Each row is a point. Each copy is the shape, with its points in the same order, turned, moved and blurred by noise. Is it also mirrored, or only turned?

Shape:
0:  18   3
1: -13 -34
2:  -1  -5
3: -54 -27
4: -13   1
Copy 1:
0: -15   5
1:  27 -28
2:   6   2
3:  60 -12
4:  14   7
Copy 1 is: mirrored
Copy 2 (5 x 2):
0:   4 -18
1: -21  13
2:   3   0
3: -10  55
4:  10   7
Copy 2 is: only turned
Copy 3, 5 rows:
0:  21   2
1: -25  33
2:  -4   0
3: -60   4
4: -13  -8
Copy 3 is: mirrored

Shape (7 x 4):
0:  12   7 -18  14
1:   0 -24 -30  -5
2:  -6   9  53 -10
3:   9 -11  -4   4
4:  -8 -17 -28 -32
5: -21  60  -8  40
6:  28   0 -52 -34
Copy 1 (7 x 4):
0:   3 -32 -21   3
1:   6 -26   8  29
2: -13  19   2 -47
3:  10 -16  -3  -1
4: -11  -4   9  37
5: -44 -56 -43 -33
6:   5  -7 -31  56
Copy 1 is: mirrored
Copy 2, 7 rows:
0:  13 -19   2  17
1: -20  -9  -5  40
2: -22 -11   2 -50
3: -12 -20  -1  12
4: -19  10 -29  32
5:  55  10  33 -14
6:   6 -11 -43  46
Copy 2 is: only turned

Shape:
0:  26  26  15  -2  24 -14  -9   9
1: -22  20  -9 -14 -31  32  26   1
2:  -5   2  -5  24  13  21  13  13
3:  -9  32  21 -25 -31  -7  10   4
4:  -5  20   7  19 -40  10  -4   4
5:  23   0  -8  -4   8  26   4  -9
6:  13   9 -21 -23  29  20 -17 -15
7:  12  18 -24  16  -4 -16 -34  14
8:   3 -24  -7  12  -5  14  25   3
9: -33   5   5  22 -43 -16  -4 -20
10:  17  29 -21  28  20  -7  21  -8
11:  21 -44  -3 -15 -16  -2 -35  21
12:  -8  11  -9 -14 -15   5  -8  -8
Copy 1 (13 x 8):
0:   1  13  18   4  11  -7  31  -9
1: -27  40  -5  50   5  37 -25  -1
2: -10  -4  -4  31  26  21   3  21
3: -12  53  10   3  -1  29 -15 -16
4:  11  43  -5  19   5  21 -25  20
5:  -3  -2  -1  42 -10  10  10   1
6: -10 -10   1  46   2 -17   8 -29
7:  -6  24  -9   9  14 -37  -3  18
8: -19 -10 -10  24  -4  30  -6  27
9:  -5  26  10  -1   6  17 -60  16
10: -18  10  36  33  15  -6  14  32
11:  -7  -6 -52 -11 -26  -9  -2  -3
12: -13  22  -1  25  -2   2 -21 -11
Copy 1 is: only turned
Copy 2:
0:  21   3  -3  21   4 -11 -38  -8
1:  -7   9   0 -43   5  20  17 -13
2:  24  21 -17  -4 -17   1  12   5
3: -16   4  30 -18  10   1 -14 -29
4: -26  31   4  -2 -10  15   3 -13
5:  17  -6 -20  -1  -2  26 -14  12
6:  19 -28 -30  10  24  10 -12   7
7: -24  11 -27  24  -1 -23 -16   6
8:  11   0  -6 -14 -36  14   9  16
9: -39   3   9   7 -30   3  26 -29
10:  19   8 -40  -3 -27  -8 -21 -22
11: -17 -15  12  23  -6   2  -8  60
12: -13 -11  -4  -2   8   7   3  -7
Copy 2 is: only turned

Shape (14 x 11):
0: -32  -6  -9 -17 -10  -9 -11   8  -6 -24  26
1:  11 -16   9 -27   2   9  30 -21 -17  -4  -2
2:  21   6 -19   4  -7   3 -24  -3  -9  -4  11
3:   1  14   6  -1 -20   4   1  13  14   5  -8
4:  13  -4  10 -11  19  -6  10  16  12 -17  25
5:  -3  12  12 -10  10 -14  12 -12 -11  -2  32
6:   9  -4  17  -7  15  27 -10  -1  -8  22  16
7: -11  32  17 -18  -6  -3   6 -29  12   5  17
8: -27  17 -18   4  -4 -13  -3  18  -4  20   5
9:  12  -3   4  -6 -26 -16   2  14   2  13   6
10: -23  11  -8  29 -28  32  35  -4  18  18 -28
11:  -2 -27  14   2  -2 -10  -8 -36  -3 -19   4
12:   7  -4  -3  -8  -2  16   0  -4   4  16 -41
13: -13  32  30  -5  -6 -21   2  -3 -25 -17  31
Copy 1:
0:   0  -1 -30 -24 -15  19  -4  15 -24   6 -15
1: -15 -24  16 -16  22 -13   1  -4   5  -4 -25
2: -22  21  -5   3  -2  -1  23  20  -5  -1  11
3:   7  -1  -9  -3 -20 -14   3  -1   6 -21  13
4:   6   2   2  16 -10  -4   8 -11 -22   6 -26
5: -13 -18  -4  12 -13  13   5  10   4   4 -29
6:   0 -14  -4  26  19 -10  -3  16   3  10   7
7: -12 -42   0   9 -25  11   6  14   1 -21  -4
8: -11   8 -44   3 -18   7  -9   0  13 -15   2
9:  -7   2 -14  -9 -24 -26  11   1  12   3  -1
10:  24 -14 -24 -14  12  -2  15 -19  37 -53  23
11: -12 -20  12 -24   4  22  18  -8  -4  22   5
12: -15  -2   3  -8  15 -19  -8 -18   9 -24  29
13:  -2  -9   6   2 -38  25  -9  29  13   3 -30
Copy 1 is: only turned
Copy 2:
0:   1 -48   4   4   7  -8 -16 -15   1 -14   5
1: -15  -4   5  29 -36 -23  23  -1 -13  -7   5
2:   4  -5   6 -22 -12  -6 -16  -2  -3  22   3
3:   2   3  17   7  -7  13  -6   8   4  -6 -25
4:   1 -12 -19  -2  -6 -33  -1  13   1 -17 -16
5:  -3 -18  -1  24  13 -32   5   0  -4   9  -8
6: -25  -9   6   0 -20 -21  11  12  27  22 -12
7:  -5  -8  36  20  17 -24  12  -2  -7   3 -21
8:  -8  -7   2  11  27  21 -12   9  14   0   6
9:  -8  -7  -3  13  -9  11 -14  11 -14   7 -23
10:  16  10  28  15  -6  49  42  17  14 -12  -7
11:  -6 -20  -4   0 -15 -15  26 -41 -11   6 -12
12: -24  26  16   1 -28  15  10  -6   9 -10  -4
13:  20 -22   6  40  17 -33 -15 -11   6  15 -19
Copy 2 is: mirrored
Copy 3:
0:  -5  -6  20  35 -16  11 -16  -9  15  36   1
1:  -9  -2  -4  30   5 -15 -22   8   3 -28 -31
2:  13   9  32  -8  -7  -2 -12  13  14   1  13
3:   7   2 -10   2 -15   1  17 -11  -2  -3  15
4:   2 -29  -6  19   8 -10 -21  -2  30   2   8
5:  -9  -5  -1  14  12  24 -31  -6  18  -4   1
6: -23  21  -3   4  20 -15  -5   3  20  -9   9
7: -20  -5  -7  10  -4  42  -3  -7  11 -20  -2
8:  13   6  15  12  20  15   8 -17  -6  25  13
9:  24  -1  -5  17  -3  -4 -10  -5  -5  -9  22
10:  18  17 -28 -11   0  10  39   3 -20  13 -35
11: -22 -15  10  20 -10   2 -25  38  -6   2  -7
12:  -8  -4   7   8   7 -25  27   8 -16 -22  -7
13: -19  -6  -6   7  -9  35 -43 -28   4   6  16
Copy 3 is: mirrored
Copy 4 (14 x 11):
0: -19   2 -31 -16  -4   9  24   7  -6   0  32
1:  -8  -2   2   5  10 -36  10 -16  19  10  -3
2:  15   8 -10   3  -9  26  -1  14  16   6  -2
3:  -9  17  -7   8   7  18 -18 -20  -1  -9   9
4: -34  -1  10  10 -24  10  11 -10   9  11  12
5: -28  -6  -2 -15  -4  -5  -5   4  -2  29   7
6:   1  11  -3 -19 -20   6  -4 -30  21  23 -11
7: -18   8   0 -15  26   5 -23 -10   1  34  25
8: -18   4 -31 -21  -9  15 -29   0  -1 -16  14
9:  -2  -8 -16  18  -3  11 -13 -16 -13  -2   2
10: -10  60 -29  12  13 -17 -45 -24  10 -20   8
11:  18  15   8  -2  -8 -24  12   5  -8  17  26
12:  19  16   4   0   6  -7 -21 -27  26 -25   5
13: -34   2   1 -28  14   9   3   9 -31  23  -1
Copy 4 is: mirrored
